Rows are points. The last column is the point's height on a tilted bowl or saddle (a function of degree 2), plus a little noise. Count its main directions that bend up, bend down and stay straight.

Points:
[[-50  18 -30 -28]
 [  4  13 -42 -53]
 [-11  28  12 -34]
 [ 77  23  50  36]
 [-43   6  26 -37]
 [ -6  92  28  56]
 [-18  -4 -13 -48]
 [ 15  63  70  48]
 [  4  44  13 -20]
 [-15  47  37  -5]
 [ 45  50   1 -14]
 [-18 -38  61 -31]
 [-21  -1  78 -22]
 [ 39  20 -40 -53]
 [ 16 -23  31 -31]
 [ 10  24  40 -20]
 [-22  21 -36 -43]]
Directions: 2 up, 0 down, 1 straight

Points (26 x 5):
[[ 28 -35   0 -15  21]
 [ 19  -1 -54  50  29]
 [ -1  22  16 -58  39]
 [ 47 -27 -69  30  59]
 [ 11  59 -30  -1  39]
 [  5  -7  -1 -40  18]
 [-27  19  10  29  13]
 [ 32  30 -23  23  22]
 [-14 -40  17  24  33]
 [ 51  32 -22 -70  52]
 [ 43 -11 -24  69  16]
 [ -8  -7 -19  13  25]
 [ 31  40  -1 -14  40]
 [ 47   8   3  43  14]
 [-22 -26 -24  48  29]
 [ 36 -11 -17 -38  21]
 [ 10  64 -19  28   5]
 [  2 -35  29   8  32]
 [ 38  42  63 -23  66]
 [-14 -10   3 -49  16]
 [-30  11  22  17  26]
 [-67 -51  11 -28  36]
 [ 95 -12  47  63  47]
 [ 57  78   0 -46  90]
 [-34  20 -17  18  26]
 [ 14 -35   0 -18  17]]
Directions: 3 up, 1 down, 0 straight

Points (43 x 7):
[[ 21  -9 -13  26  52   0 -32]
 [ 24 -48 -26  -1  18 -41 -30]
 [-23  14  54  -3  18 -47  11]
 [-32  38 -18  21 -33  18   9]
 [  0  -4 -30  23 -11  23  28]
 [-23  11 -23 -11   7  40   6]
 [-16 -30  -2  39   1 -18  40]
 [ -6   3  27  -9 -62 -17 -60]
 [ 48 -48  -4  11  43 -10 -16]
 [-25  44  -4  78 -10 -54  13]
 [  3  -9  33  11  -6  16 -17]
 [-73 -13 -43 -21 -41  19  31]
 [  9 -18  37  44 -18  28  11]
 [ 10  30   6 -30 -29  32 -10]
 [-51   0  -8 -21 -18  95  18]
 [ 11 -24   0 -56   0  45   3]
 [ 25  18  14 -23  37 -31  10]
 [  0  21 -51 -13 -28 -10  -8]
 [-30  17 -40  23 -15 -20 -13]
 [-11 -27  22  -8 -39 -18 -29]
 [ 68   2 -26   1 -11  23 -75]
 [ 15  34 -32  25  58  16 -88]
 [-15  -9  26   5 -32  32 -25]
 [-10   2  -7 -13  -1  13  -1]
 [-27 -64  -2 -21 -10 -27 -32]
 [-16  14 -23 -40   5 -61 -22]
 [ 22  -2  21 -46  -7  32 -18]
 [ 13 -49  19  -5   3 -53   4]
 [ 25 -25 -20   3   8 -46 -28]
 [  0  15 -56  30 -33 -11 -14]
 [-26  18 -30   0   3 -19 -17]
 [-22  51  18  42 -12  20 -20]
 [ 35  -2 -27  -5  11  11 -34]
 [ 25 -10 -22 -14 -26   9  -1]
 [-14   4 -12  11  23  -8 -10]
 [  3  12   6   0 -28 -12 -16]
 [-39 -22 -15  26  36   6   1]
 [ 22 -32  20   5  10   8  -1]
 [-34  26  25   5 -27  -1 -34]
 [-39  27  -9 -45  41  -6 -15]
 [ 44 -65 -30 -19 -73   1   1]
 [ 21  15  35 -57 -44 -20  10]
 [ 19  22  11 -53  32  77 -95]]
Directions: 2 up, 3 down, 1 straight

Points, 73 rows:
[[ 15  24 -13   5  21  -7 -10 -59   7]
 [ 22  49 -34   3 -60  -2 -37 -59 -29]
 [ 49 -28  13  10  17  14   1 -19  23]
 [-34  -2 -11  36 -44   5  -8   7  32]
 [ -1  34 -17 -35  -9  38 -26  13  33]
 [ 37 -18  -4 -20  -6  51  -8  -4  14]
 [-47 -27 -25 -21  31 -50  13  18  19]
 [-36 -24 -45  13 -20   8  10  -8  25]
 [-13  16  17   0 -42  28  -2  54  46]
 [-20  10  48  -9 -22 -66  34  -9   5]
 [ 16  -2 -35 -34 -53   5 -17  -4  -7]
 [-10  -1 -32  77  85  17 -20  66  86]
 [-35 -58  45  25  90 -36 -38  28  72]
 [-93  24 -29  23  -3  18  -1  -6  66]
 [ 28 -42  -8   9  13  36  15  10  -6]
 [-66   3  35   8  18   7  17  16  47]
 [ 27  11  11 -11 -63 -47 -27  54   4]
 [ 23   2  32  33 -53  47  29  32  78]
 [ 13  11   6 -35 -15  -2  -8 -12   0]
 [ 20 -47  34 -10  26 -69  32 -54  11]
 [  2   8  31   8 -55  24   6 -21  40]
 [-12 -45 -57  11 -26 -36   9  64  28]
 [ 22  -6 -13  13  -1  34  -8 -42  24]
 [-40 -24   1 -41 -47  -7 -23  -6   3]
 [-63 -23   6  19 -13 -19   2   6  36]
 [ 22   1  -8   3  68 -37 -49  29  59]
 [ 19  68  57  41  -5  44  13 -12  20]
 [ 76 -45 -10  33  14  20 -31  26  29]
 [ 33  69 -27 -47  48 -35  21 -24  86]
 [ 12 -55  -7   2 -37   1 -52 -24   1]
 [ -7  28 -10   1  20 -12 -15 -17   7]
 [ 13 -28  31 -49  -1  61 -27  23   1]
 [-24  19   7 -48  -5  28 -38 -23  41]
 [ 20  46 -37   9   7  10 -27  23  36]
 [ 26 -15  -4   9 -33   4  -1  62  14]
 [ -5  -6  83  36  -3 -25 -27  31  22]
 [ -9  -9  52  28 -34   9   7  25  41]
 [  4  -4 -18 -17   2  39   3  49  -5]
 [ -9  11  -4 -22  66  24   8 -12  43]
 [-56   5 -12  -6  15  -2  -6  31  37]
 [-35   4 -29 -42 -10 -15  48  18  -9]
 [ 41  16 -20 -29  16  12  -1 -10  22]
 [ 38   6   9  -8   0  47  40 -12  30]
 [-47  35  -4 -23 -43   7  47 -17  27]
 [ 41 -22   0 -17  10  27 -15  15  -5]
 [-15 -71 -12 -50 -15 -16  21   6 -83]
 [  5   6 -59  41  13 -13 -14 -22  30]
 [-59  33  -3  32  35  36   7 -38  19]
 [ -3 -14 -46 -12 -31   9 -14 -23  -2]
 [-29 -30  21  42  -2  -9  31  16  37]
 [ 29  51 -29  -5   1 -48  35 -58 -25]
 [-81 -27 -19  49 -13 -23 -57 -46  22]
 [-14  12  20  11   2  52  -6   4  20]
 [-34   9  15  26 -24  27   5  18  33]
 [ -9 -11  14  28   1  37   6   6  16]
 [ -7  18 -24 -51   5  25 -63  -9  40]
 [-21 -26  25 -19  40  24  -7  27  -4]
 [ 17  -6  23  27  18  22   9  32   9]
 [  5 -43 -24  22  29  24   0  35   1]
 [ 28  79  -2  21   9   2  -1  24  35]
 [-16  -9  42 -38 -58   7  13 -43  43]
 [ 63 -47 -18 -26  -9   0  28  34 -56]
 [ -7 -16  -5   9 -15 -16  11  29   4]
 [ 71  10   7 -28 -40  -8 -34   8  20]
 [ 37 -33 -21 -13 -20 -21  34  -5 -33]
 [ 61 -41  23  10 -48  87 -12  13  85]
 [ 39  41  21  33  13   4 -68   4  -5]
 [  2  14 -16   1  14  14 -26 -61  15]
 [-45  27  38 -23 -19 -31  -9  62  57]
 [-35  95 -42 -29  -7   3 -32  12  64]
 [ 25 -29  27 -29 -79  23 -55 -15  56]
 [  4  23  42   7 -55 -57 -40  36  -4]
 [  4 -60 -13  29  -8  32 -10  23  11]]
Directions: 5 up, 2 down, 1 straight

Points, 74 rows:
[[ -6   1 -14   1 -24  11 -29   5 -27]
 [ 38  27  29 -28  35   0  42  29 -32]
 [ 23 -37 -21 -26  13  30  -8  -1 -44]
 [ 47  -4 -31  17  17   7  11   3 -38]
 [ 25  34  -3 -25  13 -25   7  -6 -40]
 [-16 -19 -47   6  53  70  12 -13 -41]
 [ 20  25 -10 -32 -41  -5  41  21  16]
 [-48 -22 -41  13  23  16 -20   7 -38]
 [-32 -26  -2  22   9  14 -33  15 -55]
 [-18  66  14 -13  24  49 -30 -32 -73]
 [ 11   9 -11  16  -6 -24  13  14 -14]
 [-41  31  19 -25  52  24 -13 -41 -19]
 [-52  -5  16 -14  11  21  39 -43 -21]
 [-26  -5  -2  13  13 -18 -37   9 -43]
 [-16  -4  33   9 -21 -18   4  -7 -26]
 [-30 -44 -19  22  16  43   2  54 -31]
 [ 36  28 -22 -31  -9  16 -27  16 -29]
 [-10 -47   5 -15   5 -39  18  46 -17]
 [-19  42  30   7   5 -45  13 -21 -18]
 [  6   1 -27  -4  10 -26  29   6 -10]
 [ -1 -47  58 -22  -5  18 -23 -17   7]
 [-26  16 -17 -28   5 -44 -27  56 -48]
 [ 35   4   4  23 -24  24  52  73  39]
 [-12  50 -23 -38 -32 -45 -19 -43  -8]
 [ 31  11 -22  95  27   7 -13 -24 -84]
 [-13  10  -7  53 -21   6  42 -13 -51]
 [ -4   2 -11   0 -10  29  16  76  61]
 [ 14  17  13 -30 -48 -39  36  -4  -9]
 [  5 -33 -20 -23  52   8  -2   0 -30]
 [-24  29 -29 -13  21   8  -9  18 -28]
 [-11 -25 -22 -25   4   1 -41 -26 -46]
 [-28  60  -1  19 -30 -23   4 -24 -24]
 [-14  -7 -26 -20   2  19  34 -63   4]
 [  8  23   3  23 -24 -37  -2  10 -28]
 [ -9 -13   7   1   4   1 -13  21 -20]
 [  9 -65   0   3   2  15  -7  34 -28]
 [ 15   5 -15 -21  35 -24  21 -18 -17]
 [ 36  -2 -25 -20 -32  47  -1  27  31]
 [-29  33  49  11   5   8  12 -38 -26]
 [ -4  23  12   0  -9  26 -47 -60 -51]
 [ 12  -5  30  15  -9 -14  19  -8 -20]
 [ -2  -3  22  14 -25  21 -27  27 -27]
 [-29 -15  25 -17 -13 -21  19   2 -21]
 [-42  12 -35  -8  15 -20  31  -8  -5]
 [-28   7 -10   3 -25 -25 -21  21 -31]
 [-44 -12   5  -1  36   3  25 -14 -12]
 [ 53 -18  22 -27 -14   0  -5  15 -12]
 [ 12 -10  15 -20 -37  42  33 -27 -28]
 [ 39   2 -45 -13   3  42  16 -40 -44]
 [ 14  10 -26   8  28 -28 -57   5 -47]
 [-39 -17  30  -3 -23  41 -31 -36 -51]
 [ 38  10  31  11 -43   5  -1 -42 -59]
 [-29 -44   5  11   1  -2   6  31 -36]
 [-23  -5 -26 -10  14  11 -44  32 -41]
 [ 23  -6   0  -9  -8  -6 -29 -23 -37]
 [-13   9   4  -6 -25   6 -46 -25 -54]
 [-25 -48 -44 -44 -27 -21  10   0 -33]
 [ -3 -30 -68  12  31  12 -34 -13 -23]
 [ 25  26  43  27  -4  -8  -5 -34 -42]
 [ -9  29 -58  -9 -51   4 -48 -39  33]
 [ 14  40  13   2  10 -45 -12 -11 -27]
 [  6  47   6 -54 -13 -13  46  -6 -68]
 [-16  14  15   8   0 -48 -25   8 -36]
 [-20 -42   7 -24   8 -16 -21 -18 -26]
 [ -5  46 -32 -25  60   6  -6  -9 -54]
 [-22 -15   7  -4   8 -30   8  19 -19]
 [-21  24  -1   2 -24  -9  13  18 -14]
 [-12   4  13   6  13  36   8 -31 -23]
 [ -1  25  -7 -15 -40  14  -6  32  27]
 [-20 -68 -15 -32  40  65 -46   7 -65]
 [ 23   3  20  -2 -14 -18 -11 -43 -19]
 [ 12 -50   3   7   6  18 -35 -27 -49]
 [ 20 -42 -49  19  -4 -14 -13  10 -33]
 [ 26 -24  32 -24  65 -21   9  -2  44]]
Directions: 2 up, 4 down, 2 straight

Points, 61 rows:
[[  3   2 -23  35 -15  35  -2 -16 -33]
 [ 18  34  23  33  58 -19  42 -15 -57]
 [-23 -13  23 -40 -19 -10  15   6 -12]
 [ -2  -4  23   0 -24  31  -5  -3 -16]
 [-17 -26  -3 -11  24   5 -12   0 -24]
 [ -6  -5  11 -52   9   4 -22  23  -7]
 [  8  65 -25   6  19   7   4  -9 -41]
 [  9 -40 -18  37   6 -30  -3  11 -32]
 [  8   7  24  13 -21 -19 -16 -21 -13]
 [  1 -70  27  33  47  18 -13  40  -9]
 [-10  -7  10  23 -68   9   8 -21 -48]
 [-40 -25  19  -5  28 -24  -9 -27 -39]
 [-26   8  15  -5  11  16   0   6 -18]
 [ 23 -33  34  65  21  72  23  -6   5]
 [-64  17  27 -28  24   4 -19  29 -18]
 [  5   7  30 -10 -14  53  33  10 -45]
 [ 18 -15 -44  11 -19   5  -1  -7 -34]
 [  6  29  27  19  -9   2  26   6 -33]
 [  3  -8  11  23   7  31  40   4 -28]
 [  8  47 -17  33 -31   9   3  21 -49]
 [ 29 -15  23  21  42  -9 -20  33 -21]
 [-15  39  20 -17  17 -27 -35  28   4]
 [-18 -12   5  37  -9 -49  46 -36 -55]
 [  5  11 -30  11  -5  22  20   0 -37]
 [-24 -49 -19 -15  27  30  21   9 -30]
 [-49 -15 -15 -15  -9 -13 -13   7 -20]
 [  1  24  24  30 -26  11 -23 -22 -17]
 [ -9 -16  36  42  35 -17 -17  -4 -23]
 [  4 -11  36  45   6  13 -45 -48 -37]
 [  2  69  -1  -2  39 -28  20  -6 -57]
 [-17 -13  16   6 -24  15  20 -23 -29]
 [-29   2 -21  30 -27   1 -27  19 -35]
 [  6 -61 -27  16 -28  56 -13 -13 -58]
 [ 60 -56 -21  36 -11  26   7 -10 -29]
 [  0  30 -24 -25 -24  -6  18  29 -29]
 [-16  -5 -22  -5  11 -95  -2  -8 -61]
 [-59 -14 -30  17   8  -7   3 -38 -40]
 [-10  15  60 -42  32   3   2  41 -16]
 [ 28  -1  25  27   9 -20  54  38 -64]
 [  5   8 -29  23   6 -18  -6  -9 -28]
 [ 16 -15 -48 -33 -16 -23  70  21 -90]
 [-25  56 -36  24   6  21  -1  -8 -55]
 [ 17  12 -11 -27   9  13 -53   1  -8]
 [-14 -17  37  39 -13  31   0  14 -18]
 [ 17  35 -31  34  56  46  -6   6 -51]
 [ 82  45  12 -14  40 -47   4 -30 -52]
 [ 22 -21 -30   1 -11 -19  -5 -21 -28]
 [  6  26  -8 -50 -37  14  10  20  -9]
 [ 23 -19  46  28  64 -24   1 -13 -28]
 [-24 -15 -41   0  32  25 -17  18 -41]
 [-21   6  17 -21  10   9   4  14 -14]
 [  6  22   1 -21 -10  13 -17 -19  -4]
 [  7  20 -21 -51  22 -42 -16 -26 -18]
 [ 36   9  17 -14  -9 -37  35  10 -48]
 [-42  -6 -23  14   5  -9  18   0 -28]
 [-19 -38 -13 -52  17 -42 -23  -7 -43]
 [-45  -7  -5  18  42  17  15  23 -30]
 [-28 -15  22  43  18 -26  -3 -13 -29]
 [ 26 -62  29   1 -32   4 -46 -15 -48]
 [ 19   5 -50  -8  24 -61 -24 -24 -45]
 [  6 -18  -8 -12  14  15 -71 -20 -42]]
Directions: 1 up, 5 down, 2 straight

Points:
[[ -6 -27   3   7 -60   3 -37   3  27]
 [-31  28 -41   0   5 -69 -22  -8  30]
 [  7   1   8 -46 -24  25  37 -31  55]
 [-26  22  -8 -15 -26  -1 -17 -24  33]
 [ 12 -66 -31  17   4 -30 -49   7  57]
 [ 19   7 -21 -15 -32  11 -25  69  -6]
 [ 30  18  -3  14   6  -8 -14  13  -3]
 [ -4   5  21  -5  -8  12  32  -6  11]
 [ 37 -19 -19  21  23  33 -22  10  28]
 [-59 -25 -48 -29 -20 -33 -29   1  40]
 [ -1  19   1  -1  55   9  14 -20   6]
 [-48  31 -13 -30 -12  12  65 -17  44]
 [-51 -28   2  32  -4  -6 -26 -13  26]
 [-15  -6 -10 -10  -4  17 -21  36 -12]
 [ -6  -7   3  38  13  -6   0   2  -6]
 [ 12 -61  29  23  -9 -14  -9 -30  25]
 [-53  27  35  18  95  30   2 -42  95]
 [  6  -4  37  19 -66  -9  -4  35  39]
 [-19 -11 -42 -23 -19 -13   9  -2  31]
 [  6 -25  13 -38  15  34 -12  21  16]
 [  5  12   0   0  32   2 -16   5  -3]
 [-18  -8 -23  19 -12   4  -3  57 -26]
 [ -2 -24  24  25  11 -10 -31 -46  34]
 [-23 -39 -22 -44 -55 -42 -39 -80  51]
 [-17  74  26   9 -31  78  10 -26  77]
 [ 33 -20  12 -22 -41  65  14  34  55]
 [ -7 -17  -1   0 -53 -10   5 -22  26]
 [ 34   4 -19  -6 -12  12  24  12   7]
 [-14  -7  11  10   7 -16  18  58 -46]
 [ 23 -31  33 -34  -2 -31 -17  -5  40]
 [ -5  10   1  24  -6  40   6 -20  25]
 [ 43 -18  35 -34  44  12  53  24   4]
 [-14  -4   6  21 -70 -21  46 -13  19]
 [-18 -16  11 -33 -55 -87 -55 -61  90]
 [ 27  40 -18 -16  38   6 -15   3  -7]
 [ -9  -7   2 -31  -8  53 -47  26  -3]
 [  3 -50  -6  53  39  18 -35  20  46]
 [ 23  62  -1  11 -34  19  -1 -51  48]
 [ 37 -15 -25 -17 -26 -38 -28  49  32]
 [-25  -8 -34 -27  -7  28  23 -28  58]
 [  8   0   9 -30 -17 -64 -20   7  42]
 [-36   8  58  37   9   3  12  14  -3]
 [ 14  -7 -43  48 -13  32  45 -15  25]
 [-12  19 -39 -33 -56  17 -10 -49  65]
 [-45  -4   9 -31  31  -2  17 -12  30]
 [-50 -64  18  17   6 -19  13 -23  43]
 [ 29   6 -27  20   4 -28   1  17 -13]
 [  2  41  49  17  18   0  12 -11   7]
 [ 40 -28 -38   6  42  -1 -21  37  -1]
 [ 58 -22  15  45 -30  11  -1 -49  -2]
 [-30  36  -4  16   9 -14 -11 -55  47]
 [ 20  13   5  17  -7 -10  -1 -17   6]
 [ -5 -17  66  -7  36   7  29 -52  57]
 [-32  -2  -1  18  -2 -65  -8 -13  20]
 [  3  45 -50  21 -17  21  17  -7  20]
 [ 33  15  -8  -2 -16   3  27  10   1]
 [ 29  14  18  40 -25  31  65 -14  -7]
 [-32  39 -18   1 -39   8 -27  23   0]
 [ 49  35   7   2  19 -56  25  13 -44]
 [ 19 -11  -3 -15  22 -23  48  32 -36]]
Directions: 5 up, 2 down, 1 straight
